Each point is reached from the start by the listed moves, each made 0, 1 or 2 times, or once backwards (-1), plus a little noise. Is the number of moves made odd or even? Then give how often each move was made.

Moves:
(1): [0.2 2.1]
(2): [-3.1 0.3]
Start: [-0.9 -1.5]
Points:
[-7.3 -2.9] => odd (-1, 2)
[-4.0 -2.9] => even (-1, 1)
[2.4 -1.7] => odd (0, -1)
[-7.2 -0.9] => even (0, 2)

Moves:
(1): [5.5 0.1 -0.6 -0.1 1.0 0.9 -1.1 0.3]
(2): [0.1 2.3 -0.1 0.7 -0.2 -0.5 2.5 -0.9]
(3): [0.3 1.3 3.4 -1.5 -2.9 1.2 -0.8 -0.1]
(4): [-1.7 -1.1 1.7 1.3 2.7 2.5 -0.3 -0.9]
(5): [-1.2 -0.4 0.0 -0.3 -0.4 2.2 0.5 0.7]
(6): [-2.4 1.7 -0.5 1.4 -0.1 1.8 -2.0 1.1]
(7): [-0.2 -1.5 0.2 3.4 -1.8 0.4 0.2 -0.5]
(8): [1.7 1.8 0.8 -0.3 0.1 -1.4 0.3 3.5]
Start: [-2.4 -0.5 -0.6 -1.0 0.4 0.2 1.4 -1.4]
Points:
[-15.7 0.9 0.3 3.0 1.3 7.9 -1.0 0.4] => odd (-1, 0, 0, 1, 1, 2, 0, 0)
[-6.0 4.8 6.7 6.6 -4.8 0.2 7.9 1.7] => odd (-1, 2, 1, 1, 0, 0, 2, 2)
[-5.5 3.6 1.9 -2.7 -5.7 -3.4 -2.5 3.8] => odd (-1, -1, 1, -1, -1, 1, 0, 1)
[-8.2 -2.7 10.6 -7.1 1.3 5.1 -0.3 -2.8] => even (-1, -1, 2, 2, 0, -1, -1, 0)
[10.4 5.9 0.2 -3.2 -3.3 0.8 -3.0 4.4] => even (2, 0, 1, -1, 0, 1, 0, 1)

Moves:
(1): [1.6 0.6 -1.0 1.8 0.1 -1.6 1.2 0.8 0.2 -1.3 0.9 -1.1]
(2): [-0.3 1.6 1.0 1.4 5.4 -3.2 0.0 1.6 1.0 -1.1 3.4 -1.4]
(3): [0.3 0.3 1.0 0.0 0.6 -0.2 -0.6 -0.6 -2.3 -1.9 0.4 0.8]
(4): [0.2 0.4 -0.4 2.1 0.1 -1.7 -2.1 0.7 -0.1 0.5 0.4 -0.5]
(5): [0.3 1.2 0.5 -1.2 -0.2 1.1 0.2 0.1 2.5 0.8 -3.1 -1.7]
(6): [-1.0 -0.5 -1.3 1.0 -0.2 2.3 0.2 -0.4 -0.6 -0.5 -1.5 1.9]
(7): [0.9 0.4 0.0 1.3 1.2 -0.7 0.0 -0.8 0.4 1.6 1.3 -2.6]
(8): [0.4 -4.2 -0.2 5.2 -0.7 0.1 -1.9 -1.5 -0.5 -3.7 1.1 1.2]
(9): [1.1 -0.4 1.3 2.7 -1.9 3.2 -0.5 2.1 1.4 0.6 0.2 -0.9]
(10): [0.9 -2.4 -0.1 0.8 1.4 0.1 -1.5 0.4 -1.2 -0.4 -0.5 0.5]
(11): [0.4 -0.1 -0.9 -0.7 1.0 -0.2 -1.8 -0.6 -0.8 -0.8 1.7 1.0]
(12): [1.2 0.7 1.5 -1.7 -0.3 0.5 0.7 -1.1 0.4 1.4 -1.0 2.0]
Start: [-2.4 -0.1 1.5 -1.7 0.7 -1.1 1.2 -0.2 -1.2 0.9 0.1 -0.4]
Points:
[0.3 -1.7 -2.7 7.9 13.3 -5.3 -0.4 3.2 4.4 -8.5 5.1 -5.3] => even (2, 2, -1, -1, 2, 1, 0, 1, 0, 1, 2, -1)
[3.3 -2.3 0.7 12.0 15.3 -16.5 -6.2 2.7 -6.5 -11.0 17.9 -1.4] => even (2, 2, 1, 1, -1, -1, 0, 1, 0, 1, 2, 0)
[0.6 -4.9 5.0 9.8 2.9 -0.9 -6.7 -0.3 -0.8 -8.8 3.1 4.1] => even (0, 1, 1, 1, 1, 0, -1, 2, 1, 0, 1, 1)

Moves:
(1): [3.0 2.6 -0.4 -2.3 0.2 0.5 0.5 0.3 0.0 -0.2 0.2 0.8 0.0 0.1 -2.6 -1.9 -0.6 -1.4 2.0 1.5 -1.3 -1.8 0.1]
(2): [-0.2 0.0 -1.5 -0.8 -1.7 2.0 0.6 -0.3 -0.7 -0.2 -0.6 -1.0 -1.2 -0.8 -0.2 2.5 -3.2 0.3 1.1 2.3 -3.3 -0.1 -0.6]
(3): [-2.3 -1.0 0.1 1.3 -0.1 0.0 1.5 -1.1 -0.4 0.7 -1.7 0.5 -0.3 -2.1 0.2 -0.7 1.2 -1.2 -1.3 0.4 1.0 -1.0 1.5]
(4): [-2.0 0.4 0.2 0.4 2.1 1.2 1.2 0.6 -0.4 0.0 -0.1 1.2 2.3 -2.2 1.3 0.4 1.2 1.4 1.1 -2.6 1.3 -1.2 -0.7]
(5): [1.1 0.7 0.2 -1.0 0.0 -0.8 -0.5 -0.4 0.6 1.2 -0.2 -3.1 0.7 -1.9 -1.4 -1.8 -0.4 -2.3 0.0 2.2 -0.8 -1.4 2.7]
(6): [0.7 -2.1 0.7 0.7 1.4 0.8 0.8 -0.1 1.6 -1.5 0.6 0.3 -0.1 0.4 0.4 -0.3 -0.6 0.0 1.4 0.3 -1.4 1.0 -0.2]
(7): [1.6 0.0 1.1 2.2 0.8 0.3 -0.1 -2.8 0.1 -0.6 -1.0 -0.6 0.4 -0.5 2.4 2.5 1.5 1.9 1.0 0.7 -2.8 0.6 -0.1]
(8): [-1.4 -1.2 3.4 -2.0 -1.2 -2.7 -2.6 2.5 -0.2 1.6 0.1 -1.3 1.1 0.4 1.1 -2.9 2.0 -1.7 -0.8 0.5 0.7 -1.6 -0.2]
(9): [-0.2 -0.8 -1.1 -1.3 -1.0 -0.2 0.2 -1.3 1.7 0.1 -0.3 -1.0 0.3 -0.8 1.7 -0.4 0.9 1.2 -1.1 0.6 -0.2 0.7 -1.0]
(10): [-1.1 1.3 1.3 -0.4 -1.1 2.0 0.0 -2.0 -0.6 2.6 -4.3 1.0 1.0 -0.8 3.5 0.1 -0.4 -0.6 -1.5 -1.6 1.0 -1.7 -0.6]
(11): [-0.6 -1.1 0.7 -0.9 -0.7 -0.2 0.7 -0.2 1.6 -0.1 -0.8 0.0 -0.3 1.7 -0.8 1.4 0.8 -2.1 0.5 1.1 -1.7 -0.5 0.5]
(12): [-1.6 -0.5 -4.5 -1.1 -0.4 2.8 2.0 1.2 1.0 -1.3 -0.9 1.0 -0.6 1.7 1.0 -0.9 1.2 -1.8 -2.6 1.2 1.9 -0.8 -1.3]
(13): [3.2 -0.2 3.2 -2.1 -1.7 -0.7 -0.9 -2.4 -0.5 -0.7 -3.8 -2.2 3.2 -0.3 0.8 0.7 1.6 -1.1 -2.4 1.6 -1.4 -0.2 -2.0]
(14): [1.2 0.1 2.3 2.0 -0.3 -0.9 -2.4 0.1 0.6 1.4 1.5 -1.3 -0.1 -0.2 0.2 1.5 0.1 -0.5 2.2 -0.3 3.2 -2.1 -0.7]
(15): [0.8 1.4 -0.8 -0.9 0.6 2.5 -0.3 1.7 -0.4 3.0 2.5 -0.4 -1.4 -2.1 -0.5 0.0 0.5 -2.3 1.3 -0.2 1.9 0.1 -1.3]
(16): [0.7 -0.4 0.1 1.5 -0.9 -1.9 -0.1 0.1 2.2 -1.7 -0.3 0.0 1.2 0.8 -0.3 -0.6 0.8 -1.3 -0.3 -0.5 -0.5 0.1 -0.6]
(17): [-0.4 -1.6 -1.8 0.2 1.4 1.8 -1.2 -1.4 -0.5 0.3 0.8 2.2 0.6 1.4 0.1 0.7 0.4 0.3 0.4 1.1 0.2 -1.0 0.1]
(18): [1.5 -0.2 -0.9 -0.6 1.4 0.0 -1.8 -1.3 -1.4 1.7 0.8 -0.4 -1.2 -0.9 0.2 3.5 -1.4 2.1 0.2 -0.7 -0.7 -2.5 -0.4]
(19): [0.7 -0.2 -0.7 -2.1 -2.4 0.2 -2.2 1.4 -1.1 -0.1 -3.6 2.0 -0.5 1.0 0.0 2.1 1.7 0.1 -0.1 0.4 0.8 -0.4 0.8]
(20): [0.8 0.5 -1.3 0.8 0.2 -2.4 1.0 0.0 -0.6 1.4 0.6 -1.7 0.0 -1.0 0.1 -1.1 -0.8 -1.0 0.2 0.6 1.0 0.2 0.4]
Start: [0.0 1.9 -0.6 -1.9 1.3 0.1 -0.5 -0.9 0.2 0.5 1.2 -1.6 2.7 1.1 0.2 1.8 -0.8 0.3 0.3 1.2 1.9 0.9 0.4]
Points:
[3.5 2.0 1.2 -2.1 4.1 5.6 -2.3 -13.7 0.6 3.5 -17.8 6.2 13.3 -1.7 13.0 12.3 12.0 0.0 -3.2 -3.4 1.4 -13.8 -4.5] => even (1, -1, 1, 2, 0, 0, 2, 0, 0, 2, 1, 1, 1, 0, 0, 2, 1, 2, 1, 0)
[-12.2 -11.6 9.7 3.1 7.6 3.3 -1.5 1.8 9.2 2.8 0.0 0.0 12.2 -0.5 5.4 -5.4 18.0 -16.0 1.9 3.9 8.9 -8.7 5.3] => even (-1, -1, 2, 2, 2, 2, 1, 2, -1, 0, 2, 1, 0, 1, 1, 1, 2, -1, 0, -1)
[-4.3 -1.8 -2.8 -10.8 -1.8 -4.4 -1.4 0.3 -2.8 8.9 -5.5 -4.5 8.5 -0.6 -4.3 -3.4 3.7 -18.4 -3.7 12.3 4.2 -17.1 3.4] => odd (1, 1, 2, 1, 1, -1, -1, 2, -1, 0, 2, 1, 1, 0, 0, 1, 2, 1, 0, 2)
[6.3 4.4 -9.6 -6.5 0.5 13.1 3.7 -16.2 3.1 5.4 -0.6 -11.4 -0.8 -4.6 4.9 9.8 -8.6 1.1 2.6 15.2 -17.4 3.8 0.9] => even (0, 2, -1, -1, 2, 0, 2, -1, 2, 1, 1, 0, 0, -1, 1, -1, 1, 0, -1, 0)

Moves:
(1): [0.5 0.0 -0.1 -0.8 -0.9 0.7 -0.9 -0.1 0.7 -2.1 -1.6 0.5 0.6 -1.5 -0.3 0.3 0.4 0.6 0.6 -3.0 2.8 2.5 -3.1 -1.6]
(2): [0.6 -0.3 -0.1 -1.8 1.0 0.9 -1.0 0.8 -1.2 -0.4 0.3 1.6 -0.9 -1.6 -0.8 1.3 -0.4 0.1 0.3 1.2 0.3 -0.1 -0.2 -0.4]
(3): [-1.0 -0.7 1.8 0.6 -0.6 -1.4 0.8 0.2 -3.9 2.3 0.3 0.0 -1.2 0.0 -0.2 1.9 -0.2 2.7 1.1 -1.2 -0.3 -1.1 0.5 -1.7]
(4): [0.2 -1.4 -2.4 0.1 -0.2 0.6 1.5 -0.6 -2.2 -0.5 -0.8 0.4 -0.1 0.7 1.9 0.6 0.6 -2.2 1.5 -0.2 1.3 0.0 2.5 0.7]
(5): [-0.3 -2.7 -0.9 -0.9 0.8 -0.3 0.3 0.8 -0.3 -0.5 0.4 -1.5 -1.9 -0.1 1.1 -1.1 -2.2 1.8 0.4 -0.5 -1.1 1.4 -1.2 -3.0]
(6): [-1.3 2.1 -0.5 -2.5 3.0 -0.6 -0.6 1.2 0.7 0.8 -0.4 1.2 -0.2 1.4 1.6 0.8 0.2 -1.2 0.6 1.3 -0.6 -1.1 1.7 -1.2]
(7): [0.2 0.7 0.3 0.5 4.0 1.7 1.5 1.8 -1.1 0.8 1.0 -0.8 1.1 -0.1 -2.2 -0.1 0.2 3.6 -1.7 0.0 -0.7 1.5 1.0 2.0]
(8): [0.2 0.2 -1.6 0.6 0.5 0.4 -1.8 -1.9 -0.9 -0.6 -0.3 -0.5 1.6 0.7 -1.0 1.4 -0.3 -1.5 1.8 0.6 -0.9 0.2 -0.5 0.0]
(9): [0.5 0.2 0.6 -1.2 -0.7 0.5 -1.5 0.0 -0.7 1.4 1.2 -0.1 -2.5 -0.9 0.8 1.3 1.4 0.3 -2.0 1.3 0.4 -0.9 -1.0 1.0]
(10): [-0.9 -0.1 -1.7 -1.7 -1.7 0.3 2.9 1.3 -1.6 -0.8 -0.1 0.1 -1.1 0.2 -0.9 0.6 1.3 -0.8 -0.5 -0.7 -0.4 1.7 -0.4 1.4]
(11): [1.1 1.8 0.5 -0.2 -0.9 0.9 -0.6 -0.7 1.4 0.2 1.3 1.0 -0.1 -0.9 -0.1 -1.0 -0.4 1.5 -0.3 -0.9 -0.6 -1.2 0.8 0.1]
(12): [1.1 1.2 0.3 0.8 -1.6 2.0 -0.5 0.5 -1.5 -1.7 0.2 2.2 1.9 -1.3 2.3 -0.4 0.0 0.6 1.4 -0.7 0.7 -1.7 -0.9 0.3]
(13): [0.2 0.0 -0.3 -1.5 0.3 1.0 1.2 -0.5 -1.2 -1.4 0.5 -0.3 0.4 -0.3 -0.3 0.0 -1.2 -2.0 0.6 0.7 0.6 -0.3 -0.8 -1.1]
(14): [0.5 0.6 -1.2 1.7 2.1 1.3 -0.1 0.3 -0.9 0.0 -0.6 -0.4 -1.1 -0.1 -1.3 -1.2 -1.5 1.8 1.4 -0.2 0.4 0.2 -0.3 -0.5]
(15): [2.1 -0.2 1.3 -0.2 -2.3 0.5 1.4 -0.5 -0.5 -0.4 1.0 -1.4 -1.9 0.4 1.7 0.7 -3.1 -0.7 -0.4 -0.6 -2.8 -0.4 0.9 0.5]
(16): [1.0 0.4 -1.2 0.9 1.0 -0.9 -0.8 0.6 -0.4 -0.6 -0.8 -0.2 0.9 -0.1 -0.1 0.3 -0.3 0.2 1.0 0.0 -0.1 0.4 -0.2 -1.3]
(17): [-0.2 0.9 -0.4 -0.8 2.5 0.0 -1.8 1.5 -1.2 -0.8 -0.1 0.0 -0.8 0.4 -0.2 -0.7 0.5 -0.8 0.4 0.5 0.3 1.2 -0.2 0.0]
(18): [-1.3 -0.7 0.0 1.9 0.7 0.9 -1.0 0.4 -0.4 -2.5 0.4 -0.2 -1.3 -1.2 -0.4 2.5 -1.6 -1.8 -0.6 0.8 -1.4 0.3 -1.4 -1.7]
(19): [-0.2 0.3 -0.2 -0.8 -0.8 -0.1 0.2 -0.2 0.5 -1.3 -1.4 -0.1 0.8 0.2 0.1 -0.4 0.2 0.5 0.3 -1.1 0.2 -1.6 -0.1 0.5]
(20): [-0.1 1.6 -0.1 0.7 1.8 -0.1 1.5 -0.7 -2.0 0.0 -0.2 1.4 0.3 1.2 0.1 0.4 1.0 2.0 0.3 0.4 0.5 -0.5 0.7 0.8]
(21): [-0.1 0.3 0.9 1.5 -0.2 -0.9 -0.2 0.4 0.1 -0.2 1.9 -0.4 0.7 1.0 0.4 1.0 -0.3 1.0 0.2 -0.5 -0.1 -1.1 -0.2 1.5]
(22): [-0.3 -0.2 -1.4 -0.8 0.5 -0.3 1.2 0.2 -0.9 0.6 -1.2 0.5 0.7 -1.0 0.8 -1.4 0.3 -0.1 1.0 -2.3 0.3 0.0 0.0 -0.5]
(23): [0.3 0.3 0.8 1.3 0.5 -0.3 -1.3 0.2 0.0 0.1 -0.9 1.6 1.2 2.2 0.5 -0.4 0.2 -0.3 0.7 -0.6 -0.3 -1.2 -0.8 -2.0]
(24): [0.9 -1.2 1.0 -1.1 2.0 2.7 1.6 -0.5 1.1 0.4 0.1 0.1 -0.1 -0.8 0.9 -1.9 0.6 -0.6 2.7 1.6 -2.2 -0.2 0.9 -1.5]
Start: [1.3 -1.1 -1.4 0.3 -1.9 1.8 -0.1 -2.2 1.4 -0.5 -1.3 1.0 -0.1 -0.2 -1.4 -0.6 1.6 0.2 1.4 -1.1 -2.8 0.6 -0.4 0.8]
Points:
[14.1 -6.3 -5.7 6.4 3.3 24.3 -1.0 -3.3 -10.5 -13.9 3.6 1.8 -1.6 -4.4 3.3 -0.4 -11.9 3.8 10.8 -5.9 -6.5 5.5 -8.9 -4.8] => odd (2, 1, -1, 2, 2, -1, 2, 2, 1, 0, 1, 2, 1, 2, 2, -1, 0, 1, -1, 0, 1, 0, 2, 1)
[0.9 -0.7 0.6 -4.2 11.5 7.8 13.7 5.2 -3.5 5.3 -0.9 -2.6 -3.9 6.2 -4.6 0.8 -1.6 -1.8 5.8 1.6 -16.9 6.1 9.4 -0.6] => odd (0, 0, 1, 0, -1, 2, 2, 0, -1, 2, -1, -1, 0, 1, 2, 0, 0, 0, -1, -1, 0, 0, 1, 2)
[11.8 -1.3 4.2 -5.3 -14.6 12.3 7.4 -2.6 -4.4 -10.4 2.9 7.9 6.1 -1.8 9.4 -3.2 -2.5 -7.2 10.0 -6.4 -2.4 -11.1 5.0 7.2] => even (0, 2, 0, 2, -1, -1, 0, -1, -1, 0, 1, 2, 2, -1, 2, -1, 1, -1, 2, -1, 2, 0, 1, 1)
[-3.4 -1.5 4.1 -10.5 12.8 2.8 4.9 3.2 -6.7 -1.8 1.6 -0.9 -9.1 -1.7 2.3 3.1 -6.2 4.8 -1.4 2.5 -5.6 5.7 -2.6 -11.0] => odd (1, 0, 1, -1, 2, 2, 1, -1, 0, -1, -1, 0, 2, -1, 1, -1, 1, 1, -1, 2, -1, 0, -1, 0)
[-2.8 0.5 -7.1 -3.5 21.6 -2.4 6.0 3.1 -3.8 6.2 -1.7 -1.2 5.7 4.7 -3.2 -2.1 10.0 12.3 5.3 -0.9 -3.8 6.5 5.5 6.0] => odd (0, 0, 0, 0, 1, 1, 2, 1, 0, 0, -1, -1, -1, -1, -1, 1, 1, -1, 0, 2, 2, 2, -1, 1)
[-1.9 -1.7 -2.1 -5.5 13.4 -1.1 0.7 0.1 5.7 -3.4 -6.1 5.7 2.6 1.7 9.9 -7.9 4.1 2.5 14.3 -4.6 0.1 4.5 -2.5 -16.8] => even (2, -1, 0, 0, 2, 2, -1, -1, -1, -1, 0, 0, 0, -1, -1, 1, 1, 0, -1, 2, 1, 1, 0, 2)
[-3.4 0.9 -15.9 -11.7 12.9 3.1 1.9 13.6 -7.0 -4.5 -7.3 5.2 0.9 -4.3 2.0 -6.9 2.7 3.1 8.9 -3.3 -5.7 6.2 2.5 -5.1] => even (-1, 1, 0, 0, 2, 2, 1, 0, -1, 2, 0, 2, -1, 0, -1, 2, 2, 0, 1, -1, -1, 2, -1, 0)

Moves:
(1): [0.5 1.3 -0.2 1.1 1.2 -1.3 -0.1 1.6 0.7 0.0 1.5 -0.4 -1.0 -0.7 1.4 1.8 0.3 0.1 -0.5 1.0 0.6 -0.5 0.5 2.4 -0.4]
(2): [0.5 -0.7 0.0 0.4 0.9 0.7 -0.1 -0.3 -0.7 0.7 -0.8 -0.6 0.9 0.7 0.3 0.0 0.8 1.2 -0.4 1.4 -2.2 1.3 0.9 0.5 -0.8]
(3): [0.5 0.5 -0.7 1.1 1.4 -1.1 0.7 -1.1 -1.5 0.4 -0.9 0.1 -0.4 -2.0 1.6 -0.5 0.5 0.6 1.8 1.9 -0.2 -1.9 1.5 -0.9 -0.6]
(4): [1.1 0.8 -0.5 -0.9 0.8 0.4 -0.6 -0.2 0.6 0.2 -0.3 0.3 -2.0 -0.1 -1.7 -0.2 -0.6 1.5 -1.9 -1.6 -1.3 -1.6 0.7 1.5 0.8]
(5): [-0.2 1.5 0.6 0.7 -0.1 0.6 0.7 -2.2 -0.6 1.5 -0.3 -0.6 0.4 0.4 1.4 -0.2 1.6 0.1 0.2 0.4 -1.2 -1.0 0.1 -0.5 0.3]
(6): [0.1 3.8 -0.1 -2.6 -2.3 1.8 -2.3 -3.0 -2.4 -0.1 -2.4 0.1 -1.2 1.4 0.2 -1.1 0.1 -3.3 -1.0 2.0 2.3 1.1 0.0 0.9 1.5]
(7): [-1.1 -0.4 -0.3 -1.9 -0.3 -1.2 2.2 1.8 1.3 2.3 2.1 -1.4 1.2 2.0 -0.6 1.5 1.0 -1.0 0.1 0.0 -0.1 2.0 -1.2 -0.9 0.1]
(8): [3.3 1.0 1.1 -1.3 2.4 0.2 -1.6 0.1 -0.1 1.2 0.1 0.5 -0.9 -0.6 0.5 -0.8 0.3 1.6 -0.1 -3.1 2.9 -2.6 -2.8 1.3 -1.9]
(9): [-2.2 2.6 -0.2 -0.3 1.1 -0.4 -2.5 0.6 -0.3 1.7 0.2 0.5 0.2 -0.7 -0.5 -1.0 -1.5 3.3 -2.7 0.1 -0.7 -1.3 1.7 -1.4 -0.2]
(10): [-0.9 0.4 1.9 0.1 1.2 -1.4 0.4 -1.0 -0.2 -0.2 -1.9 -1.0 -0.6 -0.8 0.9 -0.6 -0.2 1.2 1.6 0.7 0.9 1.3 2.6 0.3 -0.1]
(11): [-0.1 -2.6 0.6 2.1 2.3 -0.8 -0.2 -1.2 -0.7 0.5 -0.6 -1.3 1.9 0.1 1.1 1.8 0.2 -0.1 1.8 -1.0 1.8 -0.2 2.2 -0.9 0.3]
(12): [0.2 -2.4 1.0 -0.5 1.6 -1.2 -2.2 -0.7 1.9 -1.2 1.1 0.2 -1.5 -1.5 -1.2 -1.9 -0.9 0.6 -1.1 -0.7 0.5 -0.1 -0.3 3.1 -2.3]
(13): [-0.4 -1.5 0.0 -1.5 -0.2 0.6 -0.9 -0.4 0.0 0.5 1.3 -1.7 -0.4 0.5 0.5 -1.4 0.7 0.6 2.7 0.1 -1.9 0.9 -0.3 -0.3 -1.0]
(14): [-2.0 -0.8 2.5 -0.3 0.9 -0.2 1.6 -1.8 1.0 -0.6 0.3 1.3 -0.1 -0.9 0.2 1.8 -2.0 1.5 1.1 1.2 0.1 -0.6 0.5 -2.2 -3.1]
(15): [0.5 -0.2 -0.6 1.4 1.3 0.7 -0.8 0.2 0.6 0.1 -0.9 -2.0 -0.4 0.0 0.3 0.1 -0.2 -0.1 0.5 -0.5 0.5 -1.5 -1.3 0.3 -0.2]
(16): [-0.9 -3.2 -0.7 -0.3 -0.1 -1.0 -0.2 0.9 -0.1 -0.2 1.1 0.3 -0.6 0.4 1.2 0.3 -1.9 0.5 -0.7 -0.7 0.6 -1.0 -1.9 0.0 -1.9]
(17): [0.0 -1.8 -0.4 0.3 -1.2 -0.4 1.6 -0.1 1.6 0.9 0.4 -0.3 2.2 1.0 0.1 0.4 0.1 0.0 -0.5 -1.1 -1.2 0.3 2.1 -0.2 -1.7]
(18): [0.3 0.8 1.5 -0.3 -0.3 2.4 1.7 1.1 -0.8 0.5 0.1 2.3 0.3 0.5 -1.5 -1.0 -0.7 -1.7 -1.5 -0.2 1.9 -0.7 -0.1 0.7 1.2]
(19): [-1.1 -1.6 1.0 -2.9 -1.1 -1.9 0.5 2.0 -0.2 -0.6 0.6 2.1 1.9 -2.8 -0.2 1.3 -0.2 1.6 -1.0 0.0 0.9 -0.3 -0.1 1.3 2.1]
(20): [0.0 -0.9 -0.8 0.8 -0.9 -1.1 0.3 0.9 -0.1 0.6 1.1 0.9 1.8 1.3 -1.2 -1.4 0.0 0.9 1.7 -0.4 -0.5 -0.1 1.4 -0.3 0.9]
(21): [3.2 1.5 -0.8 0.4 0.1 1.5 -1.5 -1.8 2.6 -2.5 -0.3 -2.7 -0.6 1.3 2.3 -0.8 0.1 -0.4 -0.5 1.3 -1.0 0.6 -0.6 -0.3 0.8]
(22): [1.8 -0.4 2.1 0.8 -1.2 0.4 0.4 -1.4 0.6 0.3 -2.1 -1.0 -1.5 -2.6 -0.6 -1.3 -1.1 4.5 -1.9 0.3 3.2 -0.2 0.7 0.1 -0.1]
(23): [-3.2 -1.2 -2.2 -0.5 -0.5 0.7 1.2 -2.1 -0.3 0.5 -0.6 0.5 -0.1 2.1 -0.3 0.5 0.8 0.3 -1.2 -1.5 1.5 -0.4 -0.7 -1.3 -1.9]
(24): [0.8 0.7 -0.9 1.5 -0.8 -0.5 2.5 -3.5 -3.6 -2.3 0.2 0.6 0.8 -3.5 2.9 -0.1 -2.3 -1.0 0.7 2.9 1.4 0.2 0.1 1.4 -0.4]
Start: [-2.1 2.1 1.4 -0.6 0.6 -2.5 1.1 -1.0 -1.2 0.8 0.3 0.8 -0.4 -0.6 -0.1 -1.1 -0.3 0.4 0.0 0.7 -0.2 0.7 2.5 -0.7 3.2]
Points:
[-1.3 -2.9 -2.6 -6.8 3.7 -11.6 -12.7 7.9 10.3 4.0 10.6 -5.9 1.2 -0.6 3.7 -1.2 1.1 15.0 -7.7 -5.7 6.7 -4.0 -2.1 1.7 2.4] => odd (2, -1, 0, -1, 0, 0, 1, 1, 2, -1, 1, 1, 1, -1, 0, 1, 0, -1, 2, 1, 2, 1, 1, -1)
[4.6 0.6 6.8 0.1 5.2 -2.7 -3.8 -19.0 0.6 -0.2 -8.0 0.6 0.7 -6.9 7.4 -4.8 -6.8 23.8 -13.7 -1.9 14.8 -9.7 7.0 8.6 -4.2] => odd (1, 2, -1, 1, 2, 1, -1, 2, 1, 1, 1, 1, -1, 1, 1, 1, 1, 0, 2, 2, 2, 2, 2, 1)
[9.0 6.6 8.4 -3.8 6.4 1.1 -5.1 2.5 9.1 -2.4 -4.3 -0.8 -6.6 1.2 -3.7 -10.4 2.3 10.0 -9.1 -5.6 9.6 4.6 -2.2 5.8 2.6] => even (0, 1, -1, -1, -1, -1, 0, 2, 0, 2, -1, 1, -1, -1, -1, -1, -1, 1, 0, 0, 2, 1, 1, -1)
[2.1 -5.1 2.6 -13.2 -1.5 -12.3 5.1 9.1 1.8 15.6 7.1 -1.7 5.6 2.2 -1.6 3.5 8.9 11.7 6.4 -5.8 0.9 -0.1 4.7 4.5 1.0] => even (2, 1, 1, 1, 0, 1, 2, 2, -1, 0, 0, -1, 2, 0, 0, 0, 2, -1, 2, 2, -1, 1, 0, -1)
[-4.0 -5.4 0.9 -2.3 0.6 -8.1 10.6 8.3 -7.6 9.0 11.6 4.2 5.5 -15.9 3.8 0.9 -7.9 14.8 -13.0 6.5 -8.6 -5.0 10.6 10.6 2.0] => odd (2, 2, 1, 2, 1, -1, 1, -1, 2, -1, 0, 0, 2, -1, 0, 2, 2, 2, 2, -1, -1, 1, -1, 2)
[-8.9 -8.3 8.0 -3.2 2.3 -4.4 3.6 -10.2 7.2 2.8 0.4 5.0 4.5 -2.4 -8.4 2.3 -5.0 10.1 -6.4 -9.2 13.1 -8.1 12.1 6.1 -1.1] => even (1, -1, -1, 2, 1, 1, 0, 0, 0, 0, 2, 2, 0, 2, 2, -1, 2, 1, 2, 2, 0, 1, 2, 0)
